Each row of a before or after table is a point. The points were changed in one or more steps. Then noise was added and the rows were shuffled. The steps act on how far a point lies along the listed directions, d1 being the first. Name the steps. A step turns or swaps two directions, mirrors them in a line or flattens them onto one, adds a multiple of one to another, or multiplies one. Angles are multiples of 10 degrees, from the lower direction toward the higher: turns from -170 to 170, lines from 10 to 170 but not 90. Use the fewest steps. Two steps may share a direction if one is a turn and the other turns, adds or multiplies; they go together, in the order done. Otherwise the lowest direction goes first.

Directions:
(1): [-29  40]
(2): [40 29]
Before (10 x 2):
[[ 16 -27]
 [-44  27]
 [-40 -20]
 [ 71  44]
 [ 37  31]
 [ -2 -34]
 [ 29  42]
 [-12  17]
 [-50 -15]
 [-37 -35]]
After (10 x 2):
[[-40  21]
 [-43  14]
 [-47   3]
 [ 49   5]
 [ 77 -11]
 [-14  51]
 [ -5  24]
 [ -9 -31]
 [ 49  10]
 [-25 -24]]
Steps: turn d1 and d2 by 40 degrees

Directions:
(1): [60 -1 -8]
(2): [ 0 60 -3]
(3): [ 8  3 60]
Before (11 x 3):
[[ -9   4  -8]
 [ 18  11  13]
 [  6 -18   3]
 [-10  18  11]
 [ -2  10  36]
 [ -2  -3  42]
 [ -4   5   0]
 [  8   0  -3]
 [-28  -1  16]
 [ -2 -27   7]
 [ -2  17  -8]]
After (11 x 3):
[[ -4 -12  48]
 [  5  -5  -2]
 [ -5  25  16]
 [ 20 -11  29]
 [-12  16   9]
 [ -9  -4  -6]
 [ 24  14 121]
 [  7  -3 -27]
 [ 32  14  30]
 [ 24   2 106]
 [  2 -17 -22]]
Steps: turn d1 and d2 by -160 degrees; multiply d3 by 3

Directions:
(1): [-19 -26 -56 -26]
(2): [-64  -5  27  -5]
(3): [ -7  61 -12 -30]
(4): [-18  20 -29  57]
Before (11 x 4):
[[-38   3  21  40]
 [-25  63   5  12]
 [ 16   2   7 -13]
 [-13  41 -19 -41]
 [ -7  -6 -21  35]
 [ -1  14   4  12]
 [ -8 121 -20 -49]
 [  9 -16  23  13]
 [  3  11   2  30]
 [ -1  -8   4  21]
 [-42  21  14  -1]]
After (11 x 4):
[[-11  33 -17 -58]
 [ 16   2   9 -14]
 [ 10 -12  25  20]
 [ -1  -6   4  26]
 [-18  60  18   2]
 [  4  14   6  33]
 [-37   8  24  46]
 [-40  21  18  -5]
 [-10  -6 -24  38]
 [  3 110  -2 -80]
 [ -1  14   8  10]]
Steps: multiply d1 by 1.3; add -0.3 times d3 to d4

Directions:
(1): [  6 -33  36   5 -64  56 -14   2]
(2): [  4 -47 -12  -1  57  31 -56  -9]
Before (13 x 8):
[[ -1   1 -13   2  53  -1   8   2]
 [ -7  11 -27 -31  25 -42  -1 -13]
 [  4   4 -11  -2   4   5   7  -3]
 [  4   2 -44  -8  54 -16 -26  -8]
 [ -3  18  38   0 -53  -7  42   9]
 [ -7  14 -35   2  57 -39  -2  -8]
 [  2  18  45  32 -87  14  20  13]
 [  4 -20  33   9 -65  44  17  15]
 [ 10 -21  46   7 -65  59  -6   8]
 [  7  49  27  -9 -51 -38  56 -13]
 [  1 -21 -14 -14  24  14 -21   5]
 [-20  56  -5  -5  -1 -43  45  19]
 [ -5  12 -19   4  53 -19  -2  10]]
After (13 x 8):
[[  -5   54    5   24  -16  -48   36   12]
 [   8  -21  -19   -5    9   23  -37   -3]
 [ -10   54   -1   -5   15  -67   59    7]
 [  -1   98  -27  -17   44 -122   77  -15]
 [  -2    1   -7    7   33   -1   -7   10]
 [  10  -16   39    4  -53   50   -3    6]
 [   3   -5   17    5  -38   20   23   14]
 [ -26   88  -42   -9   64  -99   59   17]
 [  -5    5  -23    3   37  -23   -7   -9]
 [   3    3  -12   -2    4    3    6   -4]
 [  -6    9  -27  -32   25  -41   -2  -11]
 [   6  -40   10  -10  -15   48  -28    6]
 [   2  -13    1    2   26   22    5    2]]
Steps: add 1.5 times d2 to d1

Directions:
(1): [ 34 -22  17 -35 -12 -80  10 -34  -6]
(2): [ -6 -71   3 -21 -49  45  24 -20  12]
(3): [ 29  -2 -52  -6  34   5   6 -24  75]
Before (13 x 9):
[[ 23 -34   5 -25   3   7  11 -45  34]
 [ 40 -25  -7 -29 -18 -39  13 -38  10]
 [ -5  28  13  20  -3 -14 -27   4 -16]
 [-40  50  -7  37  25  53 -21  56 -46]
 [-21 -45  18   2 -23  16   3   7 -25]
 [-30  34  14   9  30 -10 -23  13 -32]
 [ 40 -50  -5 -28 -24 -26  17 -44  34]
 [ 11  38  -3   3  24 -64 -19 -11   0]
 [ -3  -3  23   6  -3   0   9 -13 -28]
 [ -8  49   5  -1  33 -35 -24   6  -8]
 [-14  42 -16  35  18  -4 -19  45 -24]
 [  0  46   2  24  10 -17  -5   7  -7]
 [ 25 -58 -17 -32   3  35   3 -42  70]]
After (13 x 9):
[[  20  -67   14  -36  -23   17   22  -53   32]
 [ -27  -69   -5    5  -27   63   11    1    8]
 [   4   79    2   33   34  -39  -17   17  -12]
 [  24 -122   31  -66  -60   12   24  -61   26]
 [ -35   74   26   35   27  -10  -30   59  -91]
 [  13   88  -26   26   69  -68  -34    5   18]
 [  -3   98   -4   17   71  -57  -39   22   -9]
 [ -28   73    1   23   63  -22  -36   24  -29]
 [  -9   79   -5   41   35  -47  -33   54  -48]
 [  38  -31  -37  -21   -8    8   16  -37   51]
 [  -4   56   -2   31   21  -14  -38   12   -4]
 [  36  -82  -22  -29  -38   19   26  -53   60]
 [  -5    2   -3   17   11   33    8   -9    3]]
Steps: swap d1 and d3; multiply d2 by 2

Directions:
(1): [ 25  15  33  66  31  40 -23  38 -12  45 -21]
(2): [-14 -34  46  15 -83 -20  -5  13  32  19 -29]
Before (13 x 11):
[[  2 -26  50  51   5  23 -24  33  14  61 -40]
 [-21 -31  53  48 -33 -16 -24  22  15  28 -27]
 [ -4  24  30  20 -14  19 -17  21   0  15 -26]
 [ 17  31 -35 -21  95  -4  14   9 -20  -6  18]
 [ 42  28   3  38  69  32   4 -20 -20 -13   7]
 [ 16  18  49  45   6  19  -6  23  12  38 -22]
 [  1  -1 -23 -36  22   4  15 -14   6 -20  11]
 [ -9   7   3 -20  -7   0   0 -16  -4 -19  -8]
 [-34 -18  16 -19 -84 -43  18 -11  53 -12 -20]
 [  7  22   3  22  28  19 -14  13  -5   9   8]
 [ 28  50 -38  29 121  42  -4  -8 -30  19   8]
 [  8  -6  38  42  -9   2 -12 -12   2  28  -8]
 [  3 -49  95  75 -97 -30 -14  37  37  61 -56]]
After (13 x 11):
[[ 22  41   4  20  66  25   2   5 -11  12   7]
 [ -8 -19  -2 -35 -21  -9  11 -14  24 -14  -3]
 [  0  40   6   9  29  23 -12  11 -15   6  -9]
 [  1   9  27  63  51  15 -29  27 -16  32 -14]
 [ 15  16  15  31  39  16  -8 -18 -18  19   7]
 [-12  21 -82 -64  60 -19  29 -60  -8 -44  35]
 [ 19  18 -23 -24  42  -4  25 -56  -6 -51  24]
 [ 55  20  51 117  61  39 -29  56 -24  74 -28]
 [ -5   1  55  59 -50   5  -9  34  38  39 -42]
 [ -3  20 -15  -9  31   6  -6  -5  -5 -13  23]
 [ -8   1  17  -7 -19  -2  -1  -9   1 -11 -17]
 [ 16  10  -4  29  92  41 -17  15 -16  36 -10]
 [-13  -1 -41 -69  22 -50  32 -17  10 -37  19]]
Steps: turn d1 and d2 by -70 degrees

Directions:
(1): [ 22 -22  62 -24  61  14 -25  -5   0  49 -26 -41]
(2): [-64 -40   0 -39 -25 -46 -44   3  32 -22 -13 -33]
Before (12 x 12):
[[-37 -25  16 -24 -22 -37 -43  -6  28 -18 -15 -35]
 [ 39  21  23   2  40  37   6  -5 -15  18 -13 -17]
 [ 41  27  25  26  46  45  31   7 -17   1   8   2]
 [ 28  55 -59  46 -55  22  67   9 -18 -28  26  58]
 [ 29   6   9  19  29  15  -2  -1 -17   1   6   6]
 [ 30 -12  60   0  57  31 -18   4 -17  46 -18 -30]
 [ 49  47 -25  25   0  31  41   5 -17  12  -8  36]
 [  5 -10  41 -12  13   3 -12  -7  13  17 -23 -17]
 [ 15   9  18   7   2  17   7  -8 -16  29 -10   8]
 [ 10 -14  11 -18  18 -10  -8  -7  -3  22  -8 -13]
 [ 18   7   2  -4  29  15   9   1 -10   5   4  14]
 [  9  18  -2  -6  26  41   4   7  -9  21  -5   4]]
After (12 x 12):
[[ 53  19  13  30  43  32  10  -3 -26  13   8  14]
 [ 61  98 -96  89 -73  47 114   8 -42 -40  52 105]
 [ 94  80 -34  58  11  64  77   3 -40  22   6  67]
 [ 35  17  25  14  16  31  17  -9 -24  41  -9  13]
 [ 72  33  40  13  66  62  18  -8 -28  40 -14 -14]
 [ 58 -13  92  -2  95  50 -19   1 -24  78 -28 -43]
 [ 87  51  35  49  70  78  57   3 -39  23  13  18]
 [  5 -20  57 -22  26   1 -23  -8  16  26 -32 -31]
 [-85 -56  20 -54 -36 -71 -76  -4  51 -32 -26 -61]
 [ 31  29   6   3  40  58  15   5 -17  33  -4   9]
 [ 37  16   6   4  40  29  20   0 -19  16   6  19]
 [ 10 -20  24 -26  26 -10 -15  -8  -2  29 -14 -24]]
Steps: multiply d1 by 1.6; multiply d2 by 2

Directions:
(1): [-29  23  -1 -27  19  75 -24   6 -14  26  51 -30  63 -41  29 -36 -10  34]
(2): [-68 -22  22 -83 -52 -19   9 -16  24  27 -19 -39  21  43 -21   0  -7 -16]
(3): [  5  -3 -46  10 -69  44 -29  25  28  37 -18  20 -13 -38 -26 -15  67 -40]
(4): [ 42  64 -68 -54 -23  12  33 -55  -3   4   8  17 -25   4  18  -5 -46 -17]
Before (10 x 18):
[[  2 -22  -3  27  -8 -15 -26  31  14  -7  -6  26  -2  -8 -24   8  38 -15]
 [  4   7 -15   5 -17  25 -15  13   9  14  -5  20  -8 -19  -8 -12  20  -8]
 [ -5  15   3   2  17   5 -19   4 -11  -7  27 -20  21 -17  20  -6 -14  11]
 [-46  22 -18 -41 -16 121 -45   6   8  70  53 -54  90 -68  26 -52   5  35]
 [ 14   6  -4  23 -16 -29  -6  -4  16  -4 -18   3 -36   6 -13  -6  11 -24]
 [  6  19   7   2  22 -26   8  -8  -5  -7  -7   3 -30   6   5  -4 -21  11]
 [-12  -6  30 -11  -3   4   1  11 -10  12  17  -4  25  13   8   2   4   5]
 [ 22  16  -5  17 -42 -22  -6  19  21   0 -35   4 -26   0  -6  10   4 -13]
 [ 17   4 -20  -1 -29  -9   6  -5  13  10 -31   4 -15  10  -9  18   0 -27]
 [-26 -19   2  -8 -40 -14  13   7  10  -6 -30  10 -18  19 -33  20  30 -17]]
After (10 x 18):
[[-13   2  24  -3  15 -34   5   2   1  -4 -12 -10 -19  18  -2   0 -13   7]
 [-22  46 -22 -39  10 118 -31  -7  -5  59  66 -51  87 -65  42 -50 -23  47]
 [-11   3  -7   0 -18  29 -16  18   9  18  -3  10   2 -15 -12 -16  24  -2]
 [ 19  16 -41   0 -29   4  24  -6  -1 -12 -17  35 -33  -1 -17  19  16 -20]
 [ -9   6  11  -2  22   0 -17   7  -9 -10  23 -26  24  -9  18  -3 -12  15]
 [ 15   8   0  14 -47 -18 -10  24  23   1 -35   3 -23  -1  -5  10   8 -13]
 [ 22  16   5  -3  10  12   9  -2 -17   3  26  14  12   4  24   1 -10   8]
 [  5   0   1  22 -21 -25 -10  -1  19   3 -17   0 -33   5 -17 -10  20 -24]
 [  2   0 -14  -6 -32  -4   0   1  16  15 -29   0  -8  14  -9  15   6 -25]
 [ 21  -6 -21  32  -2  -4 -24  25  13  -8   3  37  -9 -18 -18   1  35 -18]]
Steps: turn d1 and d3 by -10 degrees; swap d2 and d4

Directions:
(1): [ -31    4    0   22   15   10   22   40   27 -110  -34   18   44  -13
  -24    1  -52  -22   19   -2]
(2): [-82  20  21  10 -54 -53  51  22  50   6  19 -22 -20  15  -9  24  43 -23
 -25  18]
(3): [ 15   9 -40  12  -7  -9  16  44 -24 -26  -6 -78  36  59  51 -53  39  23
  12 -21]
(4): [ 44  47 -11 -11 -27 -63  47 -31 -62  -8 -40  30  18  22 -47   9  -2 -21
 -33 -36]
Before (13 x 20):
[[ 34  22 -13  -5   3  -3   6 -10 -32 -13 -19  24  11  -2 -24  10 -13  -8
   -1 -15]
 [ -3 -26   9  -5  21  27 -16  -1  14 -21   5  25   2 -29   7   2 -21   5
   11  21]
 [-10   3   9   6   7  -1  10   2   8 -31  -9  17   8   1 -19  -4 -16  -8
    0  -7]
 [  1  15  -8  -2  -1  -8  21  -3  -8 -20 -18  14   8   5 -10  11  -3  -6
    0  -5]
 [  8   5   8   2  10  -6   5 -13  -2 -18 -20  26   9 -14 -13  11 -17 -14
   -5   1]
 [ 27   7   1 -26 -11 -10 -13 -36 -18  64   6   8 -24   1  -1   7  16   6
  -15   6]
 [  5  15   2  -3 -14 -28   8 -15 -17   7   0   9  -2   5  -9  -2  -1 -12
  -18 -14]
 [ 24  19  -6  -2   5  -6   0  -9 -18 -22 -21  25   9  -1 -24   3 -24  -7
    4 -24]
 [ 10   1  14  -3  -1  -8   3 -39 -17 -13 -25  75  -2 -35 -54  44 -44 -22
   -2   2]
 [-36   6   3   6 -16 -21  29  20  20 -30  -7   5   4   3 -15  16  -1 -11
    7   6]
 [ 19  11  -4  -8  15  -5   6 -18 -16 -34 -29  36  13  -3 -27   3 -23  -7
   -7 -23]
 [  4  23  10  -3 -21 -17  14 -21 -17  33  -3  39 -33 -10 -32  36   2 -11
  -30   2]
 [ 21  20  -6   9  11  -6  16 -12 -28 -39 -28  25  22  -5 -19  -2 -24  -5
    0 -23]]
After (13 x 20):
[[-19  -1  -5  10   8  -1  19  27  10 -64 -22  17  25  -6 -18   7 -30  -8
   20   0]
 [ -7  28  -1  18   2 -15  34   6  -9 -72 -34  25  32  -6 -27   2 -28 -18
    1 -21]
 [ -2  17 -10   2   2  -4  24   2  -6 -39 -25  17  14   3 -13  11 -14  -8
    4  -6]
 [ -4   9   6   8   6  -9  15   2   5 -40 -25  20  20  -9 -12   6 -20 -18
    0   1]
 [ 15  13  -2  -6 -11 -25   3 -18 -23  14   1   7  -1   7  -7  -4   3  -8
  -17 -16]
 [-16   5   7  12  13   2  16  15  13 -63 -19  18  23  -1 -22  -7 -29 -13
    7 -10]
 [ 13  28 -10   1  -9 -14  21   0 -19 -21 -18  18  13   3 -26  14  -7 -16
   -5 -10]
 [  2  24  -3   4  -3 -16  17   5  -4 -42 -24  18  16   3 -27   5 -24 -13
    3 -22]
 [ -5   9   2  10  -9 -18  22  -8 -11 -47 -33  44  21 -12 -40  27 -33 -23
    3  -3]
 [ -5  18  -2   0   6 -14  25   1   0 -63 -35  29  22   3 -30   3 -23 -14
   -8 -22]
 [-23 -20   7   4  12  18  -1  16  26 -42   0  14  12 -21   7  -1 -19  -1
   13  21]
 [ 39   6  -2 -36 -23 -18 -20 -50 -32 122  25 -10 -45  15  17   2  50  19
  -25   6]
 [ 27  21  -4  -7 -19 -14   6 -22 -37  48   1  20 -30   4 -12  19  16   2
  -28  -3]]
Steps: multiply d1 by 2; multiply d2 by 0; multiply d3 by 0.4

Directions:
(1): [ 39 -90  35   5  21   6  -3 -22   0  44  49  25   7 -30 -34  24  46 -19
  50 -51  22 -36 -11  20]
(2): [ 16  17   5  85 -42  53 -13  30  38 -41  57  -8  45  26 -39   5 -42 -13
   0   0 -12 -22 -48  17]
(3): [  0  26 -51 -25 -25   7  71   4  32 -11  61  92 -26 -10   5  23  42  20
 -49  -4  14   6 -11  12]
(4): [-78  40  37  47 -42  27  -2  13 -23   6 -11  39   3 -35   1 -45  26  -1
  48 -39  51  34  38  14]
(5): [-10  48   3  81  -4 -24  -6 -73 -11  52 -29  15  14   2  15  55  52 -13
 -22  19 -45 -34  -7  -8]
Before (12 x 24):
[[  38  -33    9    0   50  -49   -4  -72   -3   20  -27   14   -9  -14
    19   60   65   -6  -28    8  -30  -36   -8    2]
 [  29  -48  -26  -47    8   14   -8   34   54  -40   50  -24   17   34
   -11   -2  -64  -15  -20    1  -11   -4  -32   15]
 [  19   16   28   37  -62   50  -23   74   18  -55   27  -13   16   -2
   -43  -25  -94  -21  -15   35   -2    7   -2   35]
 [   2  -18    0   21  -21   21  -13   35   33  -35   47  -12   58   30
   -32  -17  -41  -12    6   -8   -5   -4  -30    9]
 [ -18    6   34   21   19  -52  -30  -66  -57   78 -116   -2  -19  -34
    16  -19   79   11   33   -6   10   17   43  -20]
 [ -18    6  -30  -62   22  -18   16   22   34   -9    9  -12   -7   25
    14   -8  -21   33    5    8   12   21   14    6]
 [  12  -11  -19  -40   33  -17   62  -42    1   64   25   70  -28  -26
     4   48   95   21  -20   -4   10  -17   19    8]
 [ -41   70  -27   29  -31   42   -7   23   -6  -61    7  -41   43   41
     3  -12  -27    5  -26   14  -35   24  -17  -15]
 [   8  -36   -9   45   13   48   -2  -17   12   29   47   24   21   -4
   -22   28   16    3   -3  -24    2   -2  -10    0]
 [ -83   52   24   33   16  -27  -40  -35  -47   36 -107    3  -11  -42
    19  -21   39   -8   26    5   17   11   41  -19]
 [ -81   44   24   79  -73   92  -19   30    6  -59  -10  -11   34    2
    -7  -49  -29    0   23   -6   38   34  -11    1]
 [ -80   59   28  -26  -48   57  -10   75   -3  -51  -30   -7  -12  -21
    12  -95  -45   32   31   -7   81   89   48   40]]
After (12 x 24):
[[ -81   58   11   15    2  -10  -28    0  -31    3  -86    9  -12  -34
    12  -37   13    0   16    6   29   22   35  -15]
 [ -17   -6   24   32    2   32  -48    7  -32  -22  -10  -82   53   23
   -16  -15  -15  -17   36  -14  -26    2  -12  -12]
 [  -3   -5  -31   28    1   42   19  -15   16   21   43   45    9    1
    -8   26   17   17  -30  -11    2   11   -6   -2]
 [  -4  -33    2  -43   37  -18  -12    8   28    9    4  -37    7   18
    -3   -1  -16   17   41   -8   11    0   11   10]
 [  -6   -8  -10    4  -17    8   -2   32   28  -32   33   -3   45   25
   -20  -17  -32   -4   -6   -2   -6    3  -18    3]
 [ -36   62  -13    7  -14  -36   13  -25  -27   25  -87   29  -28  -15
    28  -29   56   33  -18   18   11   45   34  -19]
 [  25  -46  -28  -32   11    2   -7   10   49  -20   35  -19   19   28
    -7    9  -49  -20  -23    6  -20  -14  -31   12]
 [  18   -7   39   18  -44   37  -29   69    2  -40   13  -22   11   -8
   -41  -29  -83  -23    0   26    4    9   10   34]
 [  26   13  -18   17   30  -48   15  -76   10    9  -19   35  -11   -3
    30   70   70    1  -61   26  -42  -30  -13    1]
 [ -69   -3   41   33  -52   91  -32   49   -7  -57  -12  -32   27   -7
   -12  -70  -41    1   53  -21   61   41    4    4]
 [ -54  -26   71  -50  -23   68  -45   97  -14  -48  -21  -49   -2  -31
   -12 -119  -69   18   93  -37  105   82   50   47]
 [  25  -29    0  -20   38   -7   42  -44    0   69   29   55  -11  -25
    -9   53   91    7    0  -14    8  -33    9   14]]
Steps: swap d1 and d3; multiply d2 by 0.7; add -0.5 times d4 to d5
